Each row of a before or after table is a point. One or more steps were done to the points. Then noise was added and the rows were shuffled. The steps act on how far a point lies along the listed directions, d1 being the first. Write out the steps. A step turns or swaps two directions, mirrors them in a line or flattens them onto one, adds a multiple of one to another, or multiplies one. Angles are multiples of 10 degrees, from the lower direction toward the higher: turns from -170 to 170, lines from 10 to 170 but not 90. Use the fewest steps. Two steps may share a direction if one is a turn and the other turns, adds or multiplies; they go together, in the order done. Otherwise the lowest direction goes first.
In the rows, 128 means zero.

Directions:
(1): [145 101 166]
(2): [ 82 126 147]
(3): [137 170 153]
Before:
[[103 100 147]
 [123 105 116]
 [100  95 147]
 [124  60 101]
 [114 160 149]
 [ 82 128 157]
 [112 153 150]
 [ 88  88 100]
 [156  92 151]
 [151 146 130]
 [135 128 155]
 [158 153 178]]
After:
[[ 76 133 148]
 [ 84 120 114]
 [130 126 109]
 [154 177 127]
 [148 129 143]
 [191 151 181]
 [ 88 160  80]
 [111 146 115]
 [154 125 181]
 [113 149 154]
 [ 83 110 114]
 [107 149 160]]
Steps: add 0.5 times d3 to d2; turn d1 and d3 by 130 degrees

Directions:
(1): [ 69 123 122  98 149 128]
(2): [134 105  73 116 105 154]
(3): [147 106 164  84 126 158]
Before:
[[122 149 144 133 136 133]
 [111 113 108 122 152 120]
 [199 129 174 119 112 137]
 [102 143 200 116 171 117]
 [ 81 160 171 114 163 110]
 [105 121 143  99 126 147]
 [ 88 126 111 113 149 121]
 [122 139  77 174 131 119]
 [172 112 133 129 102 119]
 [132 128 171 120 138 130]
 [163 157 103 175 123 102]]
After (11 x 6):
[[156 115 176 106 131 148]
 [109 125  90 126 136 126]
 [122 178  91 196 147  74]
 [131 148 133 139 127 138]
 [ 87 164  55 209 142  88]
 [143 113 161 109 118 117]
 [122 117  97 131 147 121]
 [190 120 217  79 127 150]
 [128 113 149  84 116 165]
 [160 118 180 119 135 151]
 [140 145 141 127 132 128]]
Steps: flatten d1 and d2 onto the line at 50 degrees; multiply d3 by 2

Directions:
(1): [123  93 182 134 156 163  99 142 119]
(2): [125 102  95 191 136 134 112 121 164]
(3): [126 145 122 107 140 139  83  63 135]
(4): [100 164 139 174 142 112 124 120  78]
(5): [128  86 106 117 172 121 165 101  98]
Before:
[[103  98 129 163 145 117 157 174  99]
 [122 115 126 161 129 119 118  86 136]
 [134 175 123 121  95  85 176 163 109]
 [ 89 110 191 130 159 167  56 121 117]
 [118 121 103 148 137 106 145 132 128]
 [124  95 100 130 137 120 139 122 132]
 [126 132 170  81 158 142 107  71 108]
 [144 143 110 168  79  72 172 208 131]
 [114 154 120  92 150 124 104  79 107]
 [122 108  85 133 100 102 175 184 166]
 [123 124 115 111 120 129 155 149 124]
 [137 133 126 101 137 125 158 137 127]]
After, 12 rows:
[[122 127 119  73 154 132 115  83 116]
 [130 125 134 106 150 125 158 132 109]
 [109  89  97 151 145 106 181 164 103]
 [133 125 197 170  94 119 123 237 122]
 [ 99  96 163 149 141 128 135 193 121]
 [135 142 100  74 139 108 145  51 119]
 [108 178  57 131  84  99 111 101 175]
 [124  97 134 150 136 127 120  91 142]
 [120  74 113 133 164 124 143 113 108]
 [118  88 132 137 161 126 140 136 117]
 [116 118 130 114 133 135 147 143 103]
 [134 142 199 110 119 129 136 189 104]]
Steps: mirror d1 and d2 in the line at 80 degrees; flatten d3 and d4 onto the line at 170 degrees; multiply d5 by 2

Directions:
(1): [129 181 110  98 145 161 120 145  96 117 125  85 118  77]
(2): [117 135 163 102 157  53 119 132 144 136 132 104  84 120]
(3): [165 178 172 146 121 121 166 132 105 111 176 136 136 149]
(4): [140 118 132 140 142 124  65 169 123  66 141 161 125 124]
(5): [113 116 140 116 201 126 148 128 110 108 106 118 184 152]
(6): [138 114 111 127 138 130 115 191 138 181 174 102 150 145]
Before:
[[133 162 123 131 103 144 142 126 117 151 151 101 106 112]
 [134 154 123 111 135 160 142 158 105 146 153 108 148 131]
 [117 108 119 140  93 123 128 112 151 142 121 154 126 142]
 [104 105 144 127 130 103 112 109 139 122 119 143 128 129]
 [122  99 121 142 110 132 131 130 142 154 117 115 128 126]
 [115 148 105 108 147 144 123 108 130 123 103 129 130 106]
 [128  96 118 151  96 130 124 125 149 119 130 165 127 134]
 [143 146 116 125  94 159 112 163 119 165 175  94 104 108]]
After, 8 rows:
[[127  84 153 159  99  98 114 132 156 145 165 168 142 170]
 [122  84 168 161 106  68 164  97 168 146 139 181 146 204]
 [127 199 127  96 168 201 152 113  57  83 108  75 149  81]
 [134 206 110  93 137 142 122 142 115 143 143  90 101  75]
 [132  68 174 169 121  60 139 116 170 105 145 199 141 193]
 [137 112 156 161 101 115 175  99 137 144 126 133 135 153]
 [106 183  98  78 140 184 135 112  83 110  87  86 113  65]
 [110 187 113  95 167 169 171 113  82 139 110  59 141  91]]
Steps: multiply d1 by 3; turn d2 and d6 by 130 degrees; turn d3 and d5 by 140 degrees; multiply d4 by 2

Directions:
(1): [138 127 113 103 127 149 101 111 106 143 165 130 117 141 148 171 161  88
 149 207]
(2): [172  92 117  78 121 173 124 110  80 119 133 106 109 120  97 112 103 161
 164 106]
Before, 12 rows:
[[116 129 131 146 118 111 133 128 146 121 128 134 112 124 147 129 137 109
  126 139]
 [156 111 120  77 136 172 113 101  89 128 139 111 112 134 114 148 129 129
  155 142]
 [179  95 119  65 115 190 137  92  82 120 130 101 101 116  83  93  88 167
  156  75]
 [154 105 130 104 143 165 132 135 111 112 127 110 121 125 102 118 107 154
  148 124]
 [114 135 133 137 137 114 133 124 129 147 134 121 126 145 139 142 152 111
  108 160]
 [150 121 118  88 120 167 107 101 103 124 152 130 119 148 138 159 134 116
  159 195]
 [186 107 105  78 128 174  79 106  76 150 165 123 104 136 141 177 170 100
  156 226]
 [187  77 112  31 115 181 112  96  48 135 155  93  95 125  96 130 117 153
  186 145]
 [129 134 130 142 113 115 129 152 130 123 128 123 129 128 135 132 130 119
  121 140]
 [161 101 110  95 137 151 106 110  98 128 141 118 123 116 123 133 131 146
  159 147]
 [127 119 108 107 134 131  99 105 106 160 173 148 107 149 157 187 184  63
  136 245]
 [140 126 108 109 127 160  96 102 104 144 161 125 113 149 133 185 155  84
  160 225]]
After, 12 rows:
[[117 137 146 148 124 116 154 136 156 102  89 135 144 128 114  94  88 170
  110  72]
 [ 98 151 148 159 144 100 147 139 164 123  94 133 143 129 126 120 121 137
   94  80]
 [141 108 125 118 114 138 131 117 118 114 131 120 102 120 130 120 122 127
  146 126]
 [ 71 184 146 187 132  79 146 136 200 145 118 155 146 135 161 134 152  85
   68 131]
 [106 146 144 161 150 113 137 156 166 121 120 135 143 133 135 132 134 119
  106 144]
 [ 67 166 161 191 132  41 164 165 195 135  86 144 156 125 140 102 126 138
   67  77]
 [144 121 125 124 109 132 126 144 113 121 131 115 122 125 124 128 121 129
  135 134]
 [131 119 138 152 127 124 156 135 140 108  79 116 133 117  79  84  75 183
  122  42]
 [141 126 149 166 133  96 154 159 154 114  65 129 141 104 100  69  92 193
   85  25]
 [142 110 131 111 133 138 141 118 103 133 124 105 117 134 109 113 120 150
  126 112]
 [147  85 134 120 128 123 165 130 111 112  86 122 116 108  73  63  73 197
  121  22]
 [113 135 131 163 144  91 133 140 161 124 105 137 150 113 136 112 127 149
  108 102]]
Steps: turn d1 and d2 by 160 degrees

Directions:
(1): [169 110 100 157 144  95 106 177 177 139 137  97  93  93 175  96 111 144
 161 177 106 116 118 141 119 184 115 124 120 140 147 143]
(2): [121 162 112 150 126 100 123 110 153 159 129 164  45 123 120 143  94 113
  99 115 126  91 123 154 118  79  82 101 163 133  88 146]
(3): [107 161 133 118 110 145 109 160 142  99 134 131 106 118 107  75 189 173
 141 100  60 114 122 130 155 100 105 126 158 121 160  82]
(4): [108 128  90 152 142 103 105 110  81 118 166 150 138  94 118 157 130 102
 124 154 117 108 128  93  95 144  78 196 131 131 142  66]
Before (14 x 32):
[[115 140 112 128 144 142 132  75  62 121 160 153 168 125  94 163 141  77
  107 136 135 120 134  98  93 134 124 159 128 117 125  84]
 [130 124 127 124 134 128 136 155 159 128 125 126 103 125 142 109 129 147
  144 111  83 111 106 123 143 149 119 114 132 134 152 141]
 [151 124 130 114 107 149 117 181 202 108 109  91  55 119 149  76 148 171
  153 116 105 107 126 163 171 146 136  73 161 128 124 175]
 [156 120 156  99 117 146 170 109 146 168  80 112 140 178 137 135  82 123
  122 117 181 168 138 164 155 113 181  62 124 125 108 191]
 [138 141 130 124 113 135 147 146 165 163  83 126  95 151 149 124 101 125
  121 115 133 109 125 167 139  95 121  73 148 134  93 195]
 [136 152 128 140 135 115 109 164 154 114 152 127  79 100 137  96 143 125
  127 161  86 129 127 140 123 134 104 123 138 143 138  93]
 [122 126 167  88 112 143 152 106 118 153 100 128 145 173 137 145 103 106
  102 100 161 147 133 154 125 108 183 103 141 122  89 161]
 [142 145 139 127 115 129 123 151 178 115 115 104  77 126 135  79 151 161
  139 129 101 132 119 140 157 145 130  96 142 130 138 138]
 [112 132 107 149 145 100 104  70  59 135 153 169 138 106 112 179  99  78
   92 134 141 120 122  91  95 126  81 181 128 144 121 104]
 [174 146 154 109 126 126 142 137 193 170  81 116  97 150 131  81 127 123
   98 112 148 132 148 180 150 103 155  53 149 129  99 208]
 [ 88 102 105 133 133 121 142  90  43  93 146 144 214 108 119 177 120  94
  131 158 138 150 150  63  99 165 108 229  95 112 146  56]
 [137 129 162  89 103 177 145 139 183 112  99  94 128 150 135  83 132 161
  115  85 134 150 134 168 161 113 181  65 126 113 130 173]
 [148 168 170 113  96 152 154 155 173 123  94 126  89 173 118  86 147 151
   99  74 137 141 141 151 175  99 173  48 143 134 114 152]
 [107 161 143 134  93 125 114 149 152 133 111 124  78 134 114 109 152 156
  135 111  85 115 138 151 129  86  88 106 156 135 117  94]]
After, 14 rows:
[[151 105 126 109 151 130 113 136  97 104 137  97 222 104 127  95 188 114
  139 163 127 149 150  89 124 192 144 187 111 126 179  93]
 [145 151 121 143 142 122 146  85 138 163 134 145  91 133 127 159  90  74
   98 132 158 100 124 150  97 115 129  84 137 129  81 164]
 [166  81 120 119 142 130 146 147 110 135 122  81 205 130 164 122 112 121
  165 178 153 172 139 114 128 210 170 151  93 132 169 121]
 [142 144 107 166 144  86 109  93 128 171 133 161  69 100 136 166  62  89
   90 134 143 108 113 133 101 111  75 124 145 149  91 163]
 [147  90 138 109 139 123 134 129 104 139 124  98 189 135 167 150 102 102
  133 162 156 154 133 126 103 181 180 160 114 132 125 132]
 [132 142 131 143 123  97 164 114 187 170  86 152  37 143 153 152  37 116
  108 113 157 117 135 175 125  81 113  61 139 127  59 210]
 [107 169 146 117 121 135 115 146 127 102 153 142  97 117 112 109 160 121
  120 123  85 124 136 137 138  95 108 129 146 129 136  74]
 [134 120 150 109 116 160 142 130  72  89 135 120 210 148 109 126 175 120
  114 122 151 166 157  78 143 177 181 163  96 134 164  66]
 [110 141 145 112 114 146 124 129 116  84 136 118 143 131 101 103 185 155
  138 116 102 149 128 106 152 142 131 142 136 118 161  87]
 [122 106 101 128 128 150 120 157  79 109 118 107 204 110 149 129 149 116
  160 158 109 125 131  99 115 167 110 182 112 129 161  96]
 [ 81 148 143 123 101 137 121 112  82 117 124 125 155 139  95 150 161 130
  123 113 114 136 146 111 107 100  95 156 141 131 132  56]
 [129 100 142  88 113 180 137 127 113  79 127  87 216 130 123 113 158 144
  127 116 141 178 146 116 140 167 189 145  97 104 167 115]
 [112 127 143 110 130 145 140 141 127 112 126 137 132 130 115 115 150 147
  138  93  75 115 105 107 146 130 118 136 131 123 161 115]
 [106 106 129  97 103 184 112 156 102  53 138 100 162 119 105 101 207 154
  157 115  95 122 140  97 166 159 139 163 150 114 162  73]]
Steps: turn d1 and d3 by 60 degrees; swap d2 and d4

Directions:
(1): [135 135 144 125 101 105  97 147 112  64 124  75 122 133  62 168 145  47
 122 113 112 144 135 109 163 154 106 114 137 160 110 131 163 115  70 135
 154 176  86 172  81 182  99 136  80 142 117  99 133 144 140 122 121 142
 112 125 159 118 130 139 129 104 107 111]
(2): [140 129 161 100 161 163  97 103 133 130  89 121 114 177 126 187 144 111
 181 135 131 131 146 140 138 149  93 168 147  85  62 134 103 163 166  90
 130 147 147 152 108 106 130 160 131 109 161 103 151 106  75 154 158 131
 135  77  62 147 143 153 150 109 113 116]
Before (10 x 64):
[[119 123  91 151  94  98 152 146 126 109 149 137 131  78 117  80 116 119
   83 110 119 126 107 116 128 126 152 108 125 172 172 124 160  99 103 148
  128 131 102 121 146 143 135  89 124 148 105 141 109 134 182 116  98 123
  123 179 178 103 131  97 106 134 131 126]
 [117 122 125 139 136 129 141 117 136 139 134 147 135 110 142 110 125 166
  125 122 131 125 124 132 114 112 140 133 133 118 141 133 130 124 151 128
  105 105 137 114 155 106 143 124 157 129 134 136 120 133 129 118 118 116
  137 138 130 124 123 124 114 142 136 134]
 [153 135 181  91 174 179  76  90 133 135  58 114 113 207 106 224 153  98
  216 128 120 132 146 145 153 158  69 169 164  70  37 134  83 192 179  71
  128 163 151 154  89  92 116 173 126  88 160 102 151  99  46 180 164 133
  137  55  38 165 150 170 169 112 107 108]
 [145 116 123 138 141 160 152  96 144 153 111 165 135 146 165 128 108 183
  150 142 138 124 127 138 138 135 133 164 121  97 117 127 101 145 165 104
  128 110 153 112 148  89 149 124 158 101 143 128 116 107  97 136 137 115
  142 107  99 141 132 126 138 131 131 128]
 [123 127 114 150  95  99 140 133 127 103 134 121 136 110 111 120 135  99
  106 132 129 119 119 125 142 117 150 111 127 155 141 130 156 105  68 144
  131 136 108 133 123 175 116 118 104 142  96 129 127 129 152 117 120 130
  127 159 177 113 114 110 116 127 124 112]
 [113 139 116 147 117 116 148 148 128 127 153 133 119 116 150  94 123 141
  108 121 121 130 112 129 120 117 148 118 108 133 169 136 142 106 136 137
  130 112 126 108 145 118 141 108 143 137 121 133 123 142 137 130 122 121
  117 156 155 112 117 103 124 128 135 131]
 [126 135 121 131 144 146 154 126 148 185 128 149 143 144 172  88 117 185
  152 145 129 130 120 146  87 119 136 128 125  88 140 123  97 131 183 130
  116 102 151  99 157  78 157 118 168 123 135 137 132 124 118 133 149 127
  149 130  98 132 131 108 132 139 148 142]
 [115 127 114 147 107 110 111 137 146 123 128 130 123 120 133 122 138 133
  125 121 132 113 122 132 126 133 132 125 120 129 145 127 134 116 112 135
  132 117 111 118 122 130 139 122 135 141 123 129 130 145 126 113 115 137
  122 145 141 122 129 118 124 134 130 133]
 [118 134  96 136 106 108 135 135 136  87 159 117 148  92 115 113 134 117
   97 115 124 124 118 109 119 119 122  84 116 171 157 133 149  93  87 159
  134 137 100 135 112 169 121 103 112 136 106 133 106 157 170 122 108 125
  127 155 178 119 123 127 101 138 130 123]
 [139 134 154 103 154 147 117 112 123 114 101 121 122 152 123 153 127 124
  152 138 131 121 120 132 136 135 117 142 143 113  94 124 114 147 157 114
  123 131 124 151 119 121 120 146 133 117 144 108 137 106 112 132 158 137
  131 109 102 154 136 126 128 122 116 117]]
After:
[[139 120 109 159  90 110 157 134 123  92 144 127 139 103 108 106 107 123
   99 120 114 133 114 114 160 143 145 113 112 165 156 125 155 104  86 144
  153 139 100 132 121 151 124 106 115 133 103 125 100 141 155 109 108 123
  123 149 188 111 124 117 118 126 125 120]
 [136 135 148 110 129 119 118 129 113  86 118 102 129 127  91 144 127  91
  127 128 127 127 115 116 150 137 121 125 142 146 113 121 147 124 115 133
  135 145  98 159 108 159 105 130 111 130 122 106 128 120 142 113 140 137
  119 130 146 138 125 120 118 120 119 113]
 [121 116 103 127 151 155 153 104 139 167 117 180 123 115 177  99 114 178
  137 125 135 113 118 140 103 124 141 160 134 106 128 124  98 141 196 108
  105 108 159 103 170  74 166 109 172 116 146 148 123 100 123 144 130 114
  146 140  91 132 137 111 128 137 139 131]
 [116 131 116 142 136 129 150 131 135 146 148 151 119 131 169 100 125 159
  122 124 127 129 116 137 114 110 147 131 111 112 155 142 128 121 159 128
  118 107 137  97 148 101 147 112 159 131 136 131 127 131 118 136 129 119
  124 142 130 118 118 109 128 130 134 129]
 [118 127 115 140 121 126 113 126 148 139 119 142 125 134 150 129 139 147
  139 128 137 106 124 141 126 128 124 137 119 113 133 126 121 126 127 127
  126 110 134 108 124 112 144 127 147 131 135 128 137 137 113 123 126 130
  131 135 116 130 133 121 127 135 128 132]
 [116 122 123 145 118 113 136 127 133 119 136 134 136 102 126 103 123 153
  113 120 122 130 120 125 122 113 149 121 131 133 151 134 146 119 128 140
  108 115 126 120 145 126 136 116 147 142 125 134 112 143 143 113 109 118
  135 150 153 123 119 126 113 140 135 131]
 [145 137 157 122  90 102  80 151 106  41 105  51 123 150   8 199 159   7
  134  98  98 147 126 103 193 164  89  95 152 173 101 135 171 123  42 134
  159 199  66 188  48 203  73 135  55 135  99  99 121 157 137 138 115 143
  104 121 177 122 131 153 140 107  97 101]
 [128 121 126 134 145 145 140  98 145 162  97 158 129 144 166 135 134 154
  154 156 147 109 126 149 125 114 140 156 133  91  98 137 106 143 146 107
  107 111 157 116 148 112 140 139 146 111 134 127 143  96  98 143 149 124
  142 118  95 134 127 120 132 129 133 115]
 [126 142 107 151  95 101 156 162 134 129 157 111 148 109 122  69 115 133
  103 128 114 138 111 117 107 124 150  89 117 149 177 119 145  94 108 161
  139 121 103 115 139 139 130  99 131 148 102 135 122 158 170 110 117 135
  131 169 180 108 122  97 116 131 143 140]
 [122 128 108 106 162 165 132  95 158 149 126 155 138 134 172 132 134 172
  151 143 144 112 130 136  91 113 109 136 125  97 113 136  90 135 173 113
  115 112 156 116 136  96 155 131 160 105 148 132 124 119 114 153 142 118
  150 114  89 143 134 139 121 140 134 129]]
Steps: swap d1 and d2

Directions:
(1): [161  92 126 116 110 155 118 115  77 105 115 108 127 103 137 129 109 113
 150  84 110 162  81 135 125  91 150  92 169 122 118  94 175 115  62  80
 159  98 109 125 111 105 104  95 130 149 125 161 100 151  99 141 125 100
 164 187  98 112  90  87 161 119  86  98]
(2): [130  80 128 136 197 104 131 112 108  54 125 120 158 139  80 142 135 147
 128  91 130  99 127 140 141 165 146 135 112  82 134 152 106 145  69 146
 125  94 174 149 146 145  94  75 133 108 109 127 167 126 181 159 138 138
 112 131  87 127 118 134 146 180 181 112]
(3): [132 117  98  78 111  81 109 149 145 106 149 102  96 139 120 157 101 138
  51 155 149 111 120  99  72 159 113 114 129 140 100 125 118 109 132 131
 133  97 100 173 163 102 151 158 161 119  68  90 111 117 127 126 204 107
 183 130 120 106 110 113 176 130 134 129]
(4): [144 138 140 120 117 216 106 127 131  84 133 116 178 142 134 156 119 151
 155  71 156 110 153 153 122 149 108 142 101 144 134 149  61 130 170 117
 137 106 130 102 123 120  81 158 143 179  83  89  53 166 109  99 141 129
 129 150 139 158 149 130 123 150 122 113]
(5): [156 146 112 101  72  91  75 101 100 112 123 138 165 152 135  98 115 135
 170 155  95 126  94  99 139 127 135 118 151 116 133 111 112 171 157 144
 117  67 187 124 181 123 148 156  95 131 151 116 118 178  85 163 116 157
 126  60 138 103 116  93 125 151 144 104]
Before, 8 rows:
[[120 135 140 137 132 126 131 121 121 125 123 135 142 135 121 114 143 117
  168 142 121 133 128 130 153 123 137 132 129 117 143 136 137 138 130 137
  133 127 146 115 131 147 126 123 112 131 148 142 148 129 127 135  98 137
  103 114 134 124 134 122 120 128 139 135]
 [132 161 146 140 121 179 131 129 139 128 135 134 151 133 135 120 132 137
  145 114 147 120 160 157 126 120 104 152 110 144 138 139  86 133 171 125
  140 149 121 106 120 143 108 159 132 170 124 105  99 144 115 105 114 140
  114 135 151 153 154 149  96 131 123 126]
 [128 104 136 130 166 135 156 137 117 113 123 115 128 124 101 141 137 122
  119 103 134 121 121 137 118 121 137 126 128 119 125 135 140 116  89 117
  139 130 110 130 115 131 105  91 150 131 105 131 132 102 162 129 155 113
  136 161 114 120 113 134 151 129 130 118]
 [ 93 116 133 147 163 114 139 134 128 117 135 128 116 128 111 140 145 126
  122 122 132 118 155 145 128 140 128 130 120 112 129 140 126 125 108 124
  128 146 133 142 119 133 117 110 128 111 134 138 156 111 164 121 137 134
  116 145 118 123 134 139 134 137 140 148]
 [128 144 132 118 119 177 114 135 146 121 142 123 144 130 140 146 109 139
  120 118 148 126 148 127 108 144 118 140 106 147 127 140  90 118 169 131
  123 113 116 122 127 122 109 154 133 156 102  98  91 148 120 106 149 127
  140 121 139 133 141 134 126 139 117 125]
 [112 101 134 144 174 119 164 140 140 130 127 129 113 125 113 144 132 121
  110 114 140 125 148 144 138 142 134 142 113 115 119 138 145 120  82 131
  131 138 122 136 117 140 122 105 136 109 126 139 170  94 161 128 132 120
  119 142 109 122 128 144 125 127 141 139]
 [117 146 130 113  92 179 127 129 153 146 135 123 125 124 154 136 132 126
  141 127 149 130 153 128 127 124 110 132 103 160 131 126 107 118 173 112
  135 139  99 105 123 115 133 158 132 159 118 119  96 127 102  98 123 126
  133 140 151 145 142 137 117 106 101 144]
 [127 144 125 110 103 133 120 130 146 125 136 119 118 139 132 143 118 137
   96 148 145 119 137 117 106 147 108 129 116 142 122 131 104 120 168 133
  127 114 113 144 144 118 139 158 140 136 101  93  93 125 118 110 160 119
  153 112 154 127 133 139 135 119 127 137]]
After (8 x 64):
[[127 105 119 129 145  62 133 119 116 126 120 140 125 138 112 114 126 119
  131 147 108 127 114 116 150 136 148 131 137  96 121 121 154 152  82 148
  121  99 167 144 158 140 147 110 108  92 155 144 190 117 142 166 121 140
  116  89 108  91 110 118 127 140 159 125]
 [118 140 132 118 129 163 130 136 160 105 141 114 132 145 122 161 123 151
   90 125 166 103 163 134 104 169  98 145  91 143 126 154  70 117 178 138
  126 121 111 141 137 124 117 157 154 145  78  76  84 121 138  94 170 120
  144 125 153 147 148 159 129 133 139 140]
 [120 137 138 138 120 126 136 123 119 145 120 135 127 126 131 108 140 108
  165 149 115 147 120 128 149 107 140 125 141 124 139 126 160 128 122 125
  138 138 128 115 121 140 135 122 112 130 156 154 146 123 117 133  95 129
  112 125 135 120 128 116 124 111 122 139]
 [107 123 122 133 135  76 113 120 111 115 130 137 127 137 112 118 139 125
  140 146 109 121 131 125 136 137 137 121 139 102 131 126 131 147 114 135
  120 116 165 145 148 131 135 118 107 104 155 140 166 132 144 146 128 149
  115 105 121 104 123 119 134 146 150 138]
 [118 118 141 122 146 226 136 130 153  84 138 107 157 129 126 170 137 146
  141  64 176 104 176 158 127 158 107 147  70 146 136 157  63 114 150 110
  142 128 105 105 111 122  81 134 154 175  75 101  82 129 138  88 140 122
  125 178 130 171 151 155 127 140 124 134]
 [134 144 144 118 131 242 106 135 152  79 146 112 182 141 135 173 108 161
  133  68 175 106 173 150 103 170 103 157  77 153 133 165  34 118 191 128
  129 102 119 108 122 122  67 167 150 190  62  68  45 168 123  84 164 129
  135 142 140 161 159 145 123 163 122 116]
 [144 148 158 138 139 249 121 127 134  73 139 119 192 140 127 150 126 158
  162  52 172 102 179 185 122 144  95 163  86 145 143 161  35 132 174 113
  152 128 125  91 113 140  56 159 149 205  80  81  51 170 118  88 128 136
  114 169 142 178 165 153 101 160 127 110]
 [144 113 125 113 134 104 122 120  99 101 119 123 152 141 101 120 131 127
  144 121 113 118 100 117 126 124 144 120 142 108 130 127 128 147 106 132
  130  90 153 130 151 130 119 107 128 129 121 123 130 130 140 154 149 133
  131 114 119 102 104 112 149 147 147 103]]
Steps: add -0.5 times d3 to d1; turn d2 and d5 by 90 degrees; multiply d4 by 2.5
